Rows are points. To make a cloud, some directions were put in groups of two or more. Within a group, all points are equally far from the middle, so they leave a hole (a ring in 2 directions, a hollow ball in 3). The other directions are filled evenly. Then the cloud was stretched, turned, moved and blurred a little. Count the holes, and give their numbers of directions, smallest first.

Cloud:
[23 56 29]
[26 15 57]
[33 36 11]
[-11 17 30]
[27 24 51]
[26 -50 -11]
[31 59 6]
[34 42 -10]
[-2 -57 15]
[-9 5 3]
[16 -19 52]
[7 -45 11]
[15 8 -32]
[12 6 -16]
[52 33 -11]
[-16 32 5]
[-18 -3 -18]
[43 2 -5]
[-15 26 10]
[50 15 24]
Holes: 0

Cloud (56 x 6):
[20 27 -19 -47 29 -49]
[44 16 -35 4 10 -7]
[2 -7 5 -46 40 -9]
[15 47 -28 -16 11 -37]
[19 -17 20 -11 -17 58]
[9 -11 54 -50 -5 10]
[43 -13 -9 -24 15 -55]
[-4 -16 59 6 1 9]
[17 24 18 -39 -30 -62]
[71 4 -3 -39 -18 -14]
[2 11 47 -4 -23 39]
[2 0 -37 -58 -20 -3]
[22 -21 51 -8 18 -5]
[24 -31 12 -32 -30 44]
[-16 20 62 -14 -21 14]
[-8 -41 26 -20 13 -1]
[20 -4 1 -43 -12 -67]
[18 -8 57 -45 7 -2]
[5 -36 -26 -10 -8 1]
[46 -9 19 -22 3 39]
[-23 3 59 -48 -9 -15]
[23 -32 25 -25 -29 43]
[51 4 19 -41 -9 -52]
[28 -28 -49 -27 -16 3]
[-21 17 54 -20 -35 6]
[11 -33 54 -28 -6 14]
[13 -37 46 -20 -21 21]
[-45 10 27 -35 -2 -27]
[-10 13 37 -14 -49 3]
[-3 -14 39 -53 -30 -9]
[-1 18 10 -16 -52 21]
[45 28 21 -51 -3 -10]
[-12 -5 51 -53 -21 -7]
[2 39 -3 -5 28 -20]
[35 -10 -41 -38 6 -47]
[-15 20 35 -38 -42 11]
[-21 -22 22 -49 -3 -28]
[27 40 -41 -10 -19 -16]
[17 -28 -30 -2 -11 -23]
[-9 9 -3 -59 15 21]
[31 42 31 -6 -21 -41]
[-2 -36 -20 -37 -1 -9]
[-31 24 10 -15 19 7]
[22 27 -45 -49 0 -46]
[5 -38 51 -11 -10 12]
[17 -39 31 -26 -32 0]
[-17 -13 -14 1 -8 12]
[-15 -22 27 6 -18 -10]
[23 -14 -27 -55 -32 18]
[54 24 12 -50 -14 -28]
[4 40 55 -12 8 -36]
[35 3 12 4 -51 -12]
[26 -13 -11 -21 32 23]
[71 -6 13 -16 -16 -16]
[-18 3 48 -47 24 -27]
[35 45 -34 -47 -6 -24]
Holes: 3 (2, 2, 2)

Cloud, 87 rows:
[21 -7 18 -3 -39 -26 20 50]
[-22 38 15 -28 -41 32 43 38]
[-26 20 -31 45 -21 21 23 31]
[24 -27 43 -38 26 14 -3 40]
[-25 75 -25 -14 -11 -23 -7 -30]
[-67 28 4 -33 8 19 34 26]
[25 48 7 -26 4 -1 48 1]
[-44 -33 -4 18 -24 -23 22 20]
[52 8 13 12 -2 21 -9 -38]
[29 86 -21 3 -13 10 11 -21]
[51 37 39 5 -28 14 29 -17]
[7 -25 -1 24 -21 5 -24 52]
[-2 23 54 -7 -17 58 25 -22]
[-3 25 -41 26 -17 47 8 26]
[-53 57 -21 4 -36 -5 7 -8]
[-69 7 39 -32 15 27 -17 22]
[-31 16 11 -9 -18 3 60 57]
[-11 53 31 -33 -5 42 30 -41]
[-5 13 12 21 -2 -48 -4 -12]
[-75 30 0 -34 -16 12 2 3]
[-4 -39 19 11 -39 -6 30 64]
[28 8 -16 -31 -2 20 -26 -15]
[45 -6 10 -19 24 22 4 -6]
[20 -16 6 -16 29 59 15 15]
[41 38 35 -10 17 52 6 24]
[3 4 62 -17 -28 -20 29 -1]
[-7 32 20 5 -59 9 58 26]
[-35 38 41 6 -28 31 2 30]
[19 80 19 -24 -19 7 38 -23]
[-51 40 -23 15 -26 -12 9 35]
[30 7 -27 24 -22 47 19 26]
[12 43 44 -55 -5 -6 -14 9]
[-5 72 -19 -8 -43 37 5 -27]
[-31 28 67 -17 10 -11 -17 34]
[-32 20 -6 -51 -8 -5 -6 -29]
[-9 19 -28 33 -9 -15 43 -15]
[8 17 -22 -8 26 45 15 31]
[-37 13 -10 13 -16 27 26 64]
[49 10 -11 42 -11 35 9 10]
[28 -38 -8 32 7 27 -21 22]
[9 35 -24 13 -44 -31 61 -14]
[-18 45 5 22 -21 -24 52 32]
[-7 45 -10 1 -45 -28 71 3]
[-10 9 -13 15 5 -23 54 24]
[26 71 33 8 32 17 -32 1]
[-12 -34 26 -7 28 22 28 31]
[13 34 31 0 -9 -11 -28 -42]
[-3 1 -25 15 -20 -9 -25 40]
[4 41 -33 -38 -8 37 36 2]
[-9 8 -5 53 4 2 29 16]
[-22 -33 47 15 -18 19 4 -5]
[-7 50 6 44 12 -6 1 32]
[31 22 -31 -23 -29 17 44 -6]
[-39 20 8 -17 22 11 45 11]
[6 18 12 16 -49 0 34 -46]
[16 10 13 -38 -7 -10 57 21]
[20 45 44 -30 -20 -10 -19 20]
[-29 24 -29 -22 -31 12 62 33]
[-54 35 25 -24 14 -26 3 41]
[-30 17 1 40 -35 45 18 12]
[-46 29 11 20 -33 2 -17 23]
[37 7 -16 -25 -36 35 34 -4]
[26 -2 71 -7 -13 16 -5 -15]
[26 20 40 25 -23 -25 -17 -10]
[-22 63 25 -42 1 -31 -4 -11]
[7 -26 7 -28 -33 55 38 34]
[-9 -22 -30 -31 3 10 -3 6]
[-5 12 58 7 -5 45 24 45]
[-27 37 52 -23 9 52 -38 -19]
[-43 61 21 -41 -34 13 9 -7]
[-3 -11 59 -43 -24 26 42 5]
[35 13 17 -14 19 32 -53 -26]
[-32 23 43 7 -13 1 -15 59]
[-18 -19 -22 9 8 -11 27 -9]
[-40 23 -24 15 -19 -20 -11 44]
[-5 30 53 -9 -13 -37 -9 34]
[-5 27 28 34 -30 53 9 2]
[-11 11 -15 -6 -32 -27 22 -42]
[-37 33 -20 15 14 -30 -13 41]
[43 -5 -4 40 5 -15 6 17]
[-12 -15 -31 5 -61 4 50 12]
[0 21 -5 22 -35 -52 6 -7]
[-47 -5 18 -6 -33 34 50 -16]
[-19 -33 -27 18 6 1 19 3]
[13 31 39 2 20 48 -35 54]
[-3 34 53 7 -3 6 -27 54]
[-14 -40 -17 11 7 -16 7 49]
Holes: 2 (2, 6)

Cloud, 87 rows:
[-42 -13 -29 12 -9 15 -40 2 -27]
[-27 -43 -7 -27 69 -26 15 -10 5]
[-26 0 34 4 26 5 71 -39 -20]
[28 -38 -10 -3 5 -3 -47 -22 4]
[-28 -30 -58 -21 -2 5 -51 -12 -37]
[12 37 8 33 -8 37 -5 15 -15]
[15 14 -35 -35 -26 24 -26 -67 -4]
[-8 -26 -31 -13 44 -27 -44 3 28]
[19 -31 -45 -17 -32 3 -3 -30 -48]
[11 -8 -7 5 -15 21 -52 -52 -37]
[-41 -12 41 11 7 11 -31 26 -54]
[-18 20 24 -32 57 -22 -60 13 0]
[31 -26 -24 -1 14 -4 17 -43 -32]
[-11 10 -13 15 -29 22 -64 14 -64]
[0 41 51 23 -19 23 53 7 21]
[-10 -25 42 -6 -6 11 -12 5 -16]
[15 10 6 -41 -30 43 -33 3 8]
[-3 28 11 11 65 -29 57 35 7]
[-69 7 -33 -2 -16 4 -7 -68 -18]
[-16 19 3 -33 73 -26 -69 30 4]
[-8 4 -62 -17 16 19 -16 0 17]
[-49 -39 -25 3 23 -16 -26 -45 -56]
[31 -20 -14 -6 -10 45 -48 -16 -35]
[-32 -26 7 23 3 5 -11 39 -11]
[-22 -1 49 -16 10 4 -33 13 54]
[-15 38 24 9 -23 24 -72 21 -8]
[1 15 37 -40 22 -7 -12 -37 8]
[-30 6 9 -6 58 -3 31 35 -18]
[-12 -8 12 -16 36 50 2 -12 -28]
[16 -31 1 -36 -33 37 -29 -28 11]
[-15 5 27 10 54 23 17 32 -14]
[-68 8 19 -7 23 8 40 -50 -30]
[30 -21 -24 -2 -18 31 -5 -38 -14]
[31 8 -54 -18 15 10 13 -8 7]
[-13 60 -15 24 5 2 18 -21 -31]
[-26 -23 10 50 26 23 -4 10 -23]
[0 30 -30 3 -10 45 -32 -48 -27]
[-72 -18 48 41 -2 20 -19 -19 -39]
[5 -32 28 -18 22 -24 18 -56 -23]
[-23 -6 18 -12 28 32 26 -4 12]
[33 -24 -28 -29 15 -10 38 -41 -14]
[36 5 -17 -2 -24 24 -16 13 -7]
[-32 37 13 -34 27 -26 -28 22 -3]
[-10 11 15 -7 -58 51 42 -52 -1]
[-24 -2 -3 -25 28 2 66 -42 -5]
[-9 39 -24 -40 -23 -17 -11 -19 -8]
[-8 -12 -28 -1 57 -40 -32 37 0]
[-50 29 -43 15 -25 27 15 -59 -64]
[-25 -26 -42 -38 0 -2 -53 -47 -52]
[-61 0 20 3 -19 42 38 -38 -11]
[-54 -21 8 -42 29 13 -3 -18 -5]
[-17 -22 36 -36 14 2 -12 -30 -26]
[-38 -13 22 51 31 16 -31 26 -19]
[-38 -28 33 25 44 34 -8 -4 -27]
[42 1 -43 -30 5 -5 -42 14 -2]
[11 8 46 -17 14 -13 13 45 8]
[1 41 53 6 -15 25 -24 18 -3]
[-42 -19 56 -3 2 -17 24 -1 2]
[-18 -11 -26 14 17 3 -2 -11 32]
[3 -5 -46 -5 -6 34 -1 -56 -29]
[-14 -5 -12 -8 29 19 -54 51 32]
[-16 9 68 -14 25 -9 -20 -11 8]
[-31 39 -23 24 -8 30 -11 -45 -25]
[-3 22 -2 -3 -1 44 16 18 19]
[14 -7 -43 0 -5 16 10 -41 -72]
[-37 -41 2 -36 21 17 2 10 7]
[-10 34 14 26 33 -10 36 -25 -46]
[17 -38 53 12 7 5 -1 13 -4]
[-34 8 -14 -43 57 -9 -47 30 -29]
[7 5 -37 2 -34 45 2 -37 -43]
[-33 -26 10 32 6 3 9 18 15]
[26 -8 11 -8 31 -27 25 -11 -27]
[-47 60 -35 16 -4 23 -46 18 -14]
[3 12 9 8 -21 1 -47 1 20]
[33 46 23 -23 54 11 -3 53 -6]
[-48 46 9 -22 16 13 35 31 12]
[-49 22 -38 -19 -1 14 -71 -32 3]
[3 5 3 6 19 33 41 48 -33]
[-5 14 -60 -27 47 -12 -23 27 34]
[-22 -19 14 -34 32 -36 10 8 4]
[-7 27 30 -20 35 15 41 -14 20]
[-16 37 21 4 21 -10 70 -23 -10]
[-25 12 4 14 -12 -15 -47 -31 -9]
[-42 -32 -53 -2 32 2 -38 -23 -73]
[29 8 -39 8 9 17 -8 -6 -42]
[11 -5 -21 -54 75 -16 -80 44 -23]
[21 18 10 -11 2 48 -4 30 -32]
Holes: 2 (2, 2)

Cloud:
[3 21 -44 -9 -38 41 32 10 6]
[-40 -12 -26 -7 -14 -58 -37 -45 1]
[19 4 -12 50 5 -13 52 -55 -30]
[16 32 -58 33 38 -27 1 -45 -27]
[-20 -36 23 -5 -43 1 -9 -40 -57]
[-26 -33 -30 -16 5 37 -26 -21 -55]
[49 37 5 20 17 -8 -18 -41 -55]
[-25 -56 1 15 19 39 23 8 -5]
[2 1 8 -10 -27 -45 -41 -26 5]
[2 -21 17 7 4 -53 -22 -25 17]
[-21 53 -34 29 14 -25 23 18 46]
[-4 20 -24 -8 34 52 -24 12 -37]
[-33 -2 -55 14 -3 -2 -32 -4 -46]
[0 36 44 41 30 -32 22 -8 6]
[23 -10 -40 -9 24 -22 -31 -27 -35]
[20 -5 -27 -4 -33 -5 63 -10 -36]
[-32 -13 -25 29 21 -57 3 -26 41]
[-42 -29 -7 -3 -16 15 15 40 46]
[-4 -31 15 -1 16 -22 5 -43 23]
[-30 17 29 -3 -1 -41 -25 -22 -27]
[5 44 -48 -22 -26 -1 -16 20 -33]
[-39 26 -25 -10 -33 -38 29 -63 -25]
[36 -2 -11 26 -1 -16 58 -44 -8]
[-18 -7 -41 -47 -11 -20 -39 3 39]
[10 10 -17 1 -3 -47 17 29 7]
[28 5 17 20 33 47 28 27 9]
[-59 -28 -43 34 4 -13 54 -14 10]
[-12 -11 20 17 -49 -8 68 28 -13]
[4 12 -1 -11 12 30 43 -36 -2]
[15 50 -11 -34 -23 15 -29 -23 -32]
[-14 -18 12 -10 -14 -26 -7 47 13]
[-6 51 -39 7 2 44 42 19 -6]
[48 -21 -5 -28 -14 22 8 22 10]
[3 17 0 16 -25 -39 -5 14 -50]
[32 -40 4 41 44 11 2 -19 9]
[-61 7 -33 1 -23 -11 -43 16 17]
[-2 1 -9 31 -5 21 0 -5 -75]
[10 17 15 -24 5 25 -44 27 -27]
[-38 31 32 0 -4 7 29 -12 25]
[0 -9 -24 57 7 -25 27 36 -19]
[-34 43 -33 43 34 -30 1 -48 -33]
[-14 38 -72 34 17 -3 15 33 13]
[-44 7 58 31 -32 -4 15 33 4]
[-66 33 -11 32 -19 -13 11 7 26]
[29 -12 -16 9 2 52 17 50 -6]
[-52 44 5 6 10 -5 33 -24 24]
[-47 -20 -6 9 12 -6 -26 46 11]
[-43 14 -15 -17 -25 -15 -13 14 62]
[28 -4 -38 -2 24 19 -15 -59 -23]
[-20 -14 -40 11 -14 3 45 20 53]
[-44 32 -15 3 -20 -34 18 16 -26]
[-10 37 -40 12 66 18 -35 -19 -20]
[-10 34 -35 37 33 13 43 -39 -13]
[21 20 -2 49 31 -9 25 -36 -63]
[1 -39 36 16 41 18 -29 5 -34]
[18 -21 -34 29 -13 7 -7 -48 -40]
[-40 39 7 50 15 -20 -9 -36 -39]
[13 37 -58 22 -1 -43 -16 7 5]
[-45 4 -52 34 3 -47 41 -41 -22]
[27 -37 18 28 27 -16 46 -28 -16]
[4 -22 13 -2 -20 5 -22 29 44]
[3 -16 -31 29 45 45 4 22 -7]
[-28 1 -40 18 -36 -31 26 -66 -26]
[-26 -7 77 18 -12 21 11 -25 -15]
[-31 20 13 31 -2 -17 -23 -66 -49]
[-54 13 -8 -5 19 14 -48 34 18]
[-39 43 -19 45 16 -25 -1 21 32]
[-8 1 -55 4 56 7 -16 -36 -47]
[-59 -2 -35 0 7 -10 -30 46 35]
[29 11 17 27 -34 15 59 25 26]
[-26 75 -18 -13 -17 -21 13 8 -15]
[-33 -1 -5 9 -12 -26 -10 -12 57]
[-20 -25 -28 7 -4 44 -20 -14 4]
[2 -18 -30 19 6 41 -3 11 -55]
[-70 5 18 39 -3 -16 -18 -14 -4]
[15 3 -23 61 47 -7 -20 11 -4]
[-13 22 -41 12 -37 -3 59 34 -4]
[-13 -35 -51 3 51 -15 -12 -18 -24]
[7 -12 15 5 39 -21 -47 -38 -14]
[36 35 -40 0 -25 1 -22 -17 -17]
[23 30 -44 -30 -41 34 19 1 -10]
[34 7 -55 -18 -35 10 39 -7 -14]
[16 58 -50 19 -5 -8 -5 -39 -16]
[26 48 -7 25 -7 28 43 44 -16]
[-26 47 -18 8 12 -5 7 28 -32]
[1 -32 -3 5 8 45 -22 34 16]
[-20 -55 -45 8 10 15 7 -43 14]
[-14 -5 -13 39 -13 26 39 -15 -58]
[16 3 -30 18 57 28 -4 0 22]
[-38 -31 22 36 3 5 30 37 27]
[-39 12 26 -30 -27 -13 7 -43 -3]
[-45 2 -18 5 26 -18 -25 18 -26]
[-38 27 -35 49 43 -1 39 -10 1]
[-20 9 -27 -6 -25 -27 -41 34 8]
[-11 -27 10 18 -3 -39 39 -47 13]
[-36 28 31 22 -8 -32 3 -61 -7]
[-44 -9 63 34 -20 11 -8 -22 -28]
Holes: 2 (4, 4)
